Each row is a point. To make a cloud, some directions were put in groups of two or more. Within a group, all points are equally far from the middle, so they leave a hole (a ring in 2 directions, a hollow ball in 3). The other directions are filled evenly. Then the cloud was stretched, turned, moved and blurred a little. How many holes are there, and how many directions does each take, smallest first?
In the rows, zero is written as 128.

Cloud (22 x 3):
[[119 140 161]
 [165 128 110]
 [125 133 172]
 [157 151 126]
 [139  77 110]
 [185  97 151]
 [131  87 157]
 [100 141 122]
 [121  96 162]
 [156 163 156]
 [170 105 116]
 [196 114 141]
 [113  71 124]
 [117 142  99]
 [124 147 112]
 [124 130  84]
 [145 150 121]
 [136  82 151]
 [126 119  77]
 [103 101 151]
 [162  90 122]
 [123 149 147]]
Holes: 1 (2)

Cloud (22 x 3):
[[139 118 156]
 [136 103 113]
 [176 143 109]
 [115 163  88]
 [143 149  90]
 [118 105  95]
 [164 108 160]
 [113 165  90]
 [123 152  78]
 [135 139 170]
 [157 103 133]
 [157 140  91]
 [180 100 138]
 [169 157 123]
 [145 161 168]
 [151 109  91]
 [116 106  78]
 [127 158 160]
 [134 142  76]
 [106 121 132]
 [141 104 122]
 [141 160 106]]
Holes: 1 (2)

Cloud (29 x 4):
[[ 93 139 108  95]
 [ 91 135 114 162]
 [129 172  80 135]
 [116 121 100  85]
 [154 116 132 139]
 [136 178  88 118]
 [114  89 160 124]
 [140  88 163 107]
 [146  98 112  87]
 [111 172 142 144]
 [ 86 178 118 143]
 [ 88 164 112 160]
 [152 118 135  79]
 [131 111 152 148]
 [128 112 152 150]
 [148 168 122 134]
 [131 145  99  83]
 [148  96 116  87]
 [146 100 114  86]
 [ 93 123 107 156]
 [102 103 142 148]
 [ 90 162  96 158]
 [150  87 153 114]
 [139 103  95 126]
 [140 110 109  81]
 [ 91 164 120 160]
 [135 169  83 135]
 [148 169 102 132]
 [ 89 134 136 100]]
Holes: 2 (2, 2)

Cloud (48 x 6):
[[125 135 142 132 125 144]
 [ 85 139 168 186 121 131]
 [ 97 168 170 145 156 164]
 [148  78 111 145 129 113]
 [140 141 119 155 151  81]
 [147 153 145 139 126  85]
 [105  99 116 148 103 153]
 [151  74 150 163 153  67]
 [ 99 100 111 128 154 147]
 [111 127 116 120 176 154]
 [154 136 169 147 133 155]
 [128 146 159 154 120 100]
 [148 126  90  81 130 115]
 [122 136 172 148 110  94]
 [152 154 153 150 155 114]
 [134 190 117 144 164 109]
 [147  96 141 132 109 138]
 [162  72 127 119 144  99]
 [117 180 115 127 139  97]
 [137 114 116 157 126 122]
 [107 152 117 101 111 165]
 [164 156 131  74  95 119]
 [ 97 138 143 199 149 142]
 [170 100 102 132 109 119]
 [114 138 107 154 125 118]
 [141 157  89 148 120 116]
 [185 151 113  93  61 137]
 [ 86 123 147 174 174 113]
 [145  94  97 136 105 107]
 [158 102 138 149 169  78]
 [103 193 164 162 119 139]
 [122 160 153 176 122 122]
 [129 145 194 140 111 109]
 [148 128 149 132 160 120]
 [122 153 100 102 116 130]
 [184 105 112 136 117 140]
 [156 136 121 124  68 104]
 [135 102 156 164 133 128]
 [181 137 141 110 122  97]
 [133 196  78 102  99 157]
 [175 154 141  84 100 100]
 [114 148 117 120 162 185]
 [122 133 112 144 137 106]
 [ 90 161 191 138  98 100]
 [115 109 165 129  92 111]
 [178 126 132 154 113 122]
 [159 114 137 138 112 147]
 [134 123  85 114 131  96]]
Holes: 0

Cloud (76 x 8):
[[105 128 147 170 146 141 117 181]
 [104 134 169  74 148 111 136 160]
 [ 98 158 134 152 153 137  85 112]
 [ 77 171 169 121 146  92 127 152]
 [110 171 167 104 143 118 110 147]
 [ 73 162 120 153 164 142  84 129]
 [140 143 156 113 123 108 163  88]
 [148 137  94 159 157 169 115 131]
 [102 100 104 186 157 134 113 107]
 [127 162  86 127 166 107 135 162]
 [151 152 172 110 146 151 152 139]
 [100  86 153  90 151 122 118 108]
 [ 70 136 178 139 157 134 112 123]
 [134  85  81 122 155 114 139 160]
 [120 155 111 116 155 122 124  66]
 [102 117 106 152 172  92 157 130]
 [122 140 140  91  93 125 137 107]
 [128 112 130 165 136 171 100 171]
 [154 104 153 115 113 126 180 124]
 [ 52 162 118 157 139 113 111 146]
 [ 87 136  95 125 190 135 121 142]
 [ 84 194 163 142 115 122  97 158]
 [111 151 195 150 120 137 138 184]
 [ 91  85 102 149 175 150 106 137]
 [109 167 182 116  98 107 130 131]
 [150  91 132 112 128 119 168 175]
 [165 111 118 137 175 127 144 119]
 [ 83 165  92 167 119 134 120 170]
 [119 117 126  88 152 166 105 190]
 [159 142 143  97 128 140 162 131]
 [116 136 170 122 113 104 137  70]
 [ 77 157  91 142 151 138 139 156]
 [110 174 165 133 112 114 131  85]
 [118 150 148  89 156  78 130 109]
 [143  77 146 122 128 174 144 118]
 [ 66 136 166 124 113 134 139 163]
 [ 88 175  90 174 126 138 141 149]
 [ 89 123  95  92 157 159 100 131]
 [109 104  92 165 118 143 136 141]
 [131 117 149  56 135 113 135 126]
 [150 111 130 120 116 134 165  92]
 [163 132  79 126 171 138 140 137]
 [ 55 139 155 132 154  96 146 154]
 [169 110 159 119 146 160 158 127]
 [120  99  87 175 158 134 119  90]
 [106 151  95 182 133 152 138 139]
 [110 117 120 129 164 139 160  93]
 [ 90  96 128 109 123 114 150 131]
 [160 145 130  97 136 131 132 172]
 [ 76 162 157 101 136 119  95 146]
 [143 148 117  97 187 141 110  89]
 [149  98  86 136 153 149 161 145]
 [128  83 113 146 141 116 115 147]
 [ 68 161 125 135 163 131 109 104]
 [118 161  98 136 112 153 140 178]
 [ 93 114  98 149 178 135 139 146]
 [128 140 106 128 162 154 128  77]
 [122 107  90 147 150 112 162 161]
 [107  99 120 112 171 135 158  99]
 [107 117 173  77 138  89 152 135]
 [101  96  86 155 138 105 132 134]
 [143 132 136 154 132 110 137 102]
 [ 98 124 118 116 177 149 150 117]
 [108 161 137 186 152 161 109 144]
 [175  99  71 114 154 145 149 120]
 [109 135 119 195 134 140 143 159]
 [160 132 133 111 123 131 125 143]
 [167 104 104 127 160 141 139 167]
 [109 103 105  79 164 129 142 107]
 [119 165 170 106 120 124 165 113]
 [160  87  93 121 160 133 179 106]
 [145 157 118 137 111 147 154 147]
 [121 139 181 120 124 154 163 129]
 [107 115 147 138 136  97 124 155]
 [ 88  96 106 149 150 112 125 145]
 [125 159  82 142 138 121 164 153]]
Holes: 1 (4)

Cloud (92 x 9):
[[114 192 130 100 116 131  98 153 156]
 [124  87 141 102 204 121 122 143 103]
 [121 159 145 119 141 140  64 144  90]
 [113 158 119 136  99 165 112 129  98]
 [102  86 135 114 168 158 124 134 142]
 [ 97 112 111 118 163 166 103 151 143]
 [108 120  77 121 151 104 114 131 107]
 [ 99  79 124 131 158 100 155 103 125]
 [106 116 123 113 106 122 103 201 151]
 [110 112  83 111 121 126 104 121 151]
 [140 111 190 121  96 154 120 143 131]
 [ 71 113 129 119 118 110 159 143 117]
 [147  70 123  87 123 112 154 144 116]
 [120  63 125 138 144 130 105 120  87]
 [134 179 133 128 111 165 118 140 110]
 [146 146 131 152 160 112 138 146 169]
 [ 84 129 101 135 121 142 128 123 167]
 [159 143 120 141  98 138  95 116 100]
 [122 123 156 137 111 141 102 202 109]
 [106 175 104 123 130 119 111 172  86]
 [147 160 167 127 130 157  88 136 123]
 [ 99 175 122 138 129 133 117 149 169]
 [143 127  97 118  94  94 121 145 134]
 [130 109 148 147 126 149 122 120  68]
 [103 104 162 117 175 151 131 139  90]
 [172  95 126 110 134 107 140 189 148]
 [ 93 160 104  98 108 121 104 137 161]
 [129 117  90 143 159 104 122 186 115]
 [158  83 112 144 145 109 157 125  73]
 [160 139 132 185 145 126 113 126  99]
 [132 173 146 110 117 172 114 149 123]
 [137  86 175  95 105 108 122 156 110]
 [119 101 109 128 189 151 103 144 103]
 [174 101 187 102 136 112 174 138 125]
 [ 96  68 144 102 176 113 138 135 119]
 [117 137 145  86 168 106 135  96 135]
 [153 144 116 110 183 121  98 177 155]
 [130 102 179 126 138 155 111 101 130]
 [152  98 107 133 128 152 136 106 113]
 [103 122 194 162 128 139 149 108 143]
 [ 91  96 168 174 150 116 129 155 117]
 [107 119  92  85 118 135 118 123 138]
 [ 67 121 176 122 150 115  86 167 119]
 [116 154  94  93 154 101 118 172  82]
 [183 115 152 168 142 112 134 167 115]
 [168 169 124  99 113 154 144 154 140]
 [122 108 166 104 122 143 163 108 105]
 [100 146 165 121  79 135 142 176 129]
 [103 128 115 113 126 101 154 131 166]
 [150  70 125 123 155 138 164 146 114]
 [123 108 118 133 134  87 110 175 149]
 [131 190 142  98 151 120  99 176 144]
 [122 174 166 113 149 150 130 169 144]
 [129 134 181  88 140 120 140 156 168]
 [ 80 124 152 175 158 108 130 130 126]
 [ 95 157 151 125 188 157 109 131 126]
 [154  90 183 150  92 109 146 146 115]
 [130 135 161 110 158 113 157  85 138]
 [ 87 132 127  79 150 128  70 140 142]
 [175 105 169 114 100  95 149 168 108]
 [183 130 143 141 108 133 164 130  97]
 [165 117 131 155 133  91 167 185 111]
 [122 149 155 163 112 128 142 114 163]
 [100 135 126 109 160 140 110 154 181]
 [144 151 113 114 104 107 152 196 118]
 [119 117  96 120 182 118 126 188  98]
 [139  77 174 104 137 112 175 125 100]
 [143 103 126 109 172 154 100 138 149]
 [112 179 147 137 133 125  95 108 121]
 [134 105 123 111 108 127  65 165  88]
 [ 94 172 129 133 110 138 126 101 134]
 [179 126 131 157 118 101 119 146 146]
 [ 80 147 109 101 146 140 144 155 118]
 [124 117 150 137 110  88 146 130  80]
 [190 140 114 169 137 116 109 168 107]
 [139 129 131 139 170  73 128 130 128]
 [176 116 110  84 131 122 139 208 118]
 [111 119 152  75 102 127 160 152 117]
 [162 118 143 148  96  94 156 159  85]
 [114 110 149 140 189  94 117 139  89]
 [141  81 159 145 165 137 138 126  80]
 [126 103 171 131 151 118 153 162 164]
 [ 92  84 157 123 178 133 146 100 139]
 [122 142 112 108 110 121  62 189 141]
 [184  95 117 110 118 138 147 134 136]
 [101 147 178 110 172 136 114 168 130]
 [ 82 137 101 118 155 123  94 101 125]
 [148 114  75 100 151 117 105 150  82]
 [140 138 119 138 176 137 117 104 160]
 [109 163 136  98 116 116 117 175  81]
 [114 152 110  83 108 148  69 164 150]
 [ 95 145 189 128 109 111 148 113 147]]
Holes: 1 (8)
